Each point is reached from the start by the listed moves, each made once or not at all, plus a little noise. Is the number of moves made odd or even? Then give how often each move was made.
In the rows, zero is written as 128.

Moves:
(1): [122  65 198 139  98]
(2): [208 124 167 121 138]
(3): [115 153 145  97 106]
Start: [114 111  94  80 120]
Points:
[100 133 115  51  97] -> odd (0, 0, 1)
[176  69 218  54  80] -> odd (1, 1, 1)
[179 131 150  41 111] -> even (0, 1, 1)

Moves:
(1): [128 106 122  91]
(2): [ 67 186 141 127]
(3): [110 105 186  88]
(4): [205 216 105  76]
Start: [139 101 118 139]
Points:
[120  80 172  99] -> odd (0, 0, 1, 0)
[139  79 112 101] -> odd (1, 0, 0, 0)
[ 82 144 126 102] -> even (1, 1, 0, 0)
[141 202 160   7] -> even (1, 1, 1, 1)

Moves:
(1): [141  97 140 139 127 143 173 117 140 123]
(2): [104 118 124 140 134 166 121 134 123 134]
(3): [ 95 121 113 106 114 134 188 123 112 141]
(4): [125 101 125  96  73 150 142 114 169 143]
(5): [133 120 152 134 154 167 139  84 130 126]
(6): [ 78 111 112  78 131 147 118 149 168 118]
(7): [157  94 126 159 144 101 122 122 118 143]
(8): [122 129 160 132 131 111 144 116 141 130]
Start: [118 145 128 124 151 125 125 127 117 142]
Points:
[ 79  54 148 130 178 155 162 126 169 151] -> odd (1, 1, 0, 0, 0, 1, 1, 1)
[ 70  97 151 128 142 167 240 106 119 160] -> even (1, 1, 1, 0, 0, 0, 0, 1)
[ 68  80 116  88 182 158 183  92 133 160] -> even (0, 0, 1, 0, 1, 1, 1, 0)
[  7  78 147  42 120 231 211  79 192 167] -> even (0, 1, 1, 1, 1, 1, 0, 1)
[ 74 100 119 127 142 184 225 117 110 158] -> odd (1, 1, 1, 0, 0, 0, 0, 0)
[ 95  62 161  81 146 158 156  74 203 163] -> odd (0, 0, 0, 1, 1, 1, 1, 1)

Moves:
(1): [150  90 115 186 124 120 132 127 136  97 133]
(2): [108 118 125 112 115 116 137 167 119 138 136]
(3): [108  84 113 101 143 127 118 109 111 133  80]
(4): [118 157 137 117 146  86 119 110 142  67 114]
(5): [ 94 114  82 114 117 105 124 122 164 155 138]
(6): [159 139 137 119 133 110 180 122 122 139 133]
(7): [ 80 118 158 103 122 100 108  96 119 149 148]
(8): [139 151 115 151 144 115 107 185 136 147 113]
(9): [113 141 128 127 140 119 141 117 107 141 124]
(10): [150 136  85 134  69 129  99 123 111 151 120]
(11): [ 98 148 123 135 108 105 127 152 158 133  84]
Start: [139 163 101 108 114 139 132 118 100 112 140]
Points:
[167 223  76  91  92  71 164  77  71  97 120] -> even (0, 0, 0, 1, 0, 1, 0, 0, 1, 1, 0)
[ 87 158  38  81 154  59  89 130 140 102  72] -> even (0, 0, 1, 1, 1, 0, 0, 1, 0, 0, 0)
[ 89  85 109  87 125  63 181  88  46 141 126] -> even (1, 1, 1, 0, 0, 1, 1, 0, 1, 0, 0)
[156 204   7 113  80  80 144 146 100 206 128] -> odd (0, 0, 0, 0, 1, 1, 0, 1, 1, 1, 0)
[ 63 169  84  32  55  18 126 101  87 125  58] -> odd (0, 1, 1, 1, 0, 1, 1, 0, 0, 1, 1)
[154 148  46 131  71  47 143  92 113  63  36] -> even (1, 0, 1, 1, 0, 1, 0, 0, 0, 1, 1)

Moves:
(1): [128 128 122 101 108 126 138 145 110 126 145 110  93 132]
(2): [109 111 136 128 119 109 155 130 132 139 117 128 115  94]
(3): [134 103 136 128 134 149  97 161 135 135 161 123 131 129]
(4): [141 143  75 103 138 162 111 160 109 137 131 156 124 124]
(5): [142  90 124 129 145 120 101 128 129 131 127 126 136 133]
(6): [129 124 136 105 134 119 149 114 150 133  83 143 139 144]
(7): [124 107 110 142 104 139 127 139  98 111  97 132 121 102]
(8): [137  91 120 147 146 134 135 152 111 140 132 114 144 160]
(9): [166 153 131 114 131 129 138 147 144 153 125 142 110 144]
(10): [115 172 139 132 117 141 125  86 114 104 132 110  48 116]
(11): [147  84  80 151 140 153 115 136 144 132 133 108 139 119]
(12): [165 135 143 100 175 136 100 142 126 104 127 104 114 156]
(13): [139  77 110 140 145 142 145 131 104 117 142 139 162 143]
(14): [133 148 170 139 106 137 131 101  98 149 133 105 126 109]
Start: [155 137 134 141 100 145 129 132 105 162 124 140 155 146]
Points:
[195  16  97 158  93 172 123 149  45 189  80  78 151 148] -> odd (1, 0, 0, 0, 1, 1, 1, 1, 0, 0, 1, 0, 0, 1)
[192 140 159 128 115 173 129 160 118 184 119 133  86 199] -> odd (0, 0, 1, 0, 0, 1, 0, 1, 1, 1, 0, 0, 0, 0)
[249 136 149 100 166 149  79 161 120 164 121 125 129 196] -> odd (0, 0, 0, 0, 1, 0, 0, 0, 1, 0, 0, 1, 0, 0)

Moves:
(1): [118 127 133 130 138 125 115 115 124 122 118 141 128 144 106 123 134 132
 109 119 131]
(2): [115 120 150 119 130 122 114 113 127 127 134 131 111 129 122 143 121 141
 112 111 133]
(3): [125 139 140 119 146 123 133 104 135  92 119 114 140 115 109 154 135 147
 129 146 107]
(4): [143 149 149 171 168 134 119 149 144 133 134 140 112 116 100 131 155  98
 110 141 137]
(5): [162 133 110 119 135 145 113 146 124 129 138 135 122 118 140 148 105 121
 150 103 129]
(6): [139 123 155 135 134 126 136 119 128 121 138 118 153 130 135 141 115 126
 122 127 112]
(7): [136 131 140 126 138 148 136 123 116 146 121 140 120 122 125 125 119 115
 126 140 121]
(8): [134 138 136 122  92 128 107 130 102 105 154 116 121 117 102 121  94 139
 101 140 143]
(9): [109 155  93 109 135 118 133 148 133 136 143 119 142 121 161 128 149 152
 104 135 104]
(10): [128 128 135 130 113 127 134 137 135 120 115 126 120 129 137 120 138 142
 108 139 126]
(11): [124 137 136 109 135 125 126 127 109 112 128 111 135 127 133 138 113 100
 145 137 140]
(12): [126 115 108 117  96 107 160 127 111  99 139 125 111 128 131 139 139 120
 128 133 104]
(13): [114 132 133 140 124 153 127 127 108 125 130 141 121 112 148 103 152 130
 128  82 139]
(14): [117 126 149 124 107 130 130 129 134 132 147 116 120 131 117 146 131 120
 142 128 125]
(15): [123 110 156 135 115 115 121 149 122 127 122 136 125 122 120 113 147 128
 144 128 117]
(16): [126 147 133 125 132 104 129 102 139 134 134 142 125 121 115 106 128 128
 111 114 126]
(17): [131 107 128 115 115 140 146 148 120 135 134 118 116 121 127 140 130 143
 103 115 131]
(18): [136 156 136 120 134 121 137 110 111 158 107  93 137 127 136 143 156 161
 132 119 127]
(19): [109 137 106 138 140 123 159 146 134 101 125 126 147 137 116 127 101 132
 110 144 137]
(20): [147 122 119 139 168 152 149 120 147 115 154 110 117 129 132 100 135 148
 119 136 148]
Start: [139 149 118 122 146 144 110 139 120 150 118 145 110 143 119 129 138 129
 141 151 133]
Points:
[120 230 138 106 151 112 127 144 114  62 174 151  65 106  35 175 124 152
  18 182  89] -> odd (1, 1, 1, 1, 1, 0, 1, 1, 1, 1, 0, 1, 0, 1, 0, 1, 0, 0, 1, 0)
[ 95 198 169  78 142 101 134  48  67  89  88 118  87 123 103 147 203 179
  93  98 113] -> odd (1, 1, 1, 0, 0, 0, 0, 0, 0, 1, 1, 1, 1, 0, 0, 1, 0, 1, 0, 0)
[108 147 197 138 112 125 136 167  86 111 135 161  44 115  73 109 224  88
  90 107 128] -> even (1, 0, 0, 1, 0, 0, 0, 0, 0, 1, 1, 1, 1, 1, 1, 1, 1, 0, 0, 0)
[140 201 155 116 242 150 120 124  95  85 167 167  55  81  97 116 208 124
  93 113 102] -> odd (1, 1, 1, 1, 1, 0, 1, 0, 1, 0, 1, 1, 1, 0, 1, 1, 0, 0, 0, 1)
[150 148  91  93 201 205 193 142  68  47 144 126  89 116 106 146 123 136
 106 128 139] -> even (1, 0, 1, 0, 1, 0, 1, 0, 0, 0, 1, 1, 1, 0, 0, 0, 1, 0, 1, 1)
[138 153 196 139 141 175 103 222 115 156 170 147  72  91 147 162 204 150
  87  78 105] -> even (0, 1, 0, 1, 1, 1, 0, 0, 1, 1, 0, 0, 1, 1, 1, 0, 1, 0, 0, 0)
[134 223 156 140 217 172  98 179  94  92 174 168  64  94  84  62 137 143
  28 128 171] -> even (1, 1, 0, 1, 1, 0, 1, 1, 1, 1, 1, 0, 1, 0, 1, 1, 0, 0, 1, 1)
[132 216 175  96 157 189 132 116  60 135 166  68 116 124 144 107 166 185
  69 145 140] -> odd (1, 0, 0, 0, 0, 1, 1, 1, 1, 1, 1, 0, 1, 1, 0, 0, 0, 1, 0, 1)
[159 224 195 141 249 130 140 129 121 169 122 112 116 123 112  88 221 151
  65 179 113] -> odd (1, 0, 0, 1, 0, 1, 1, 0, 1, 1, 1, 0, 0, 0, 1, 1, 0, 1, 0, 1)
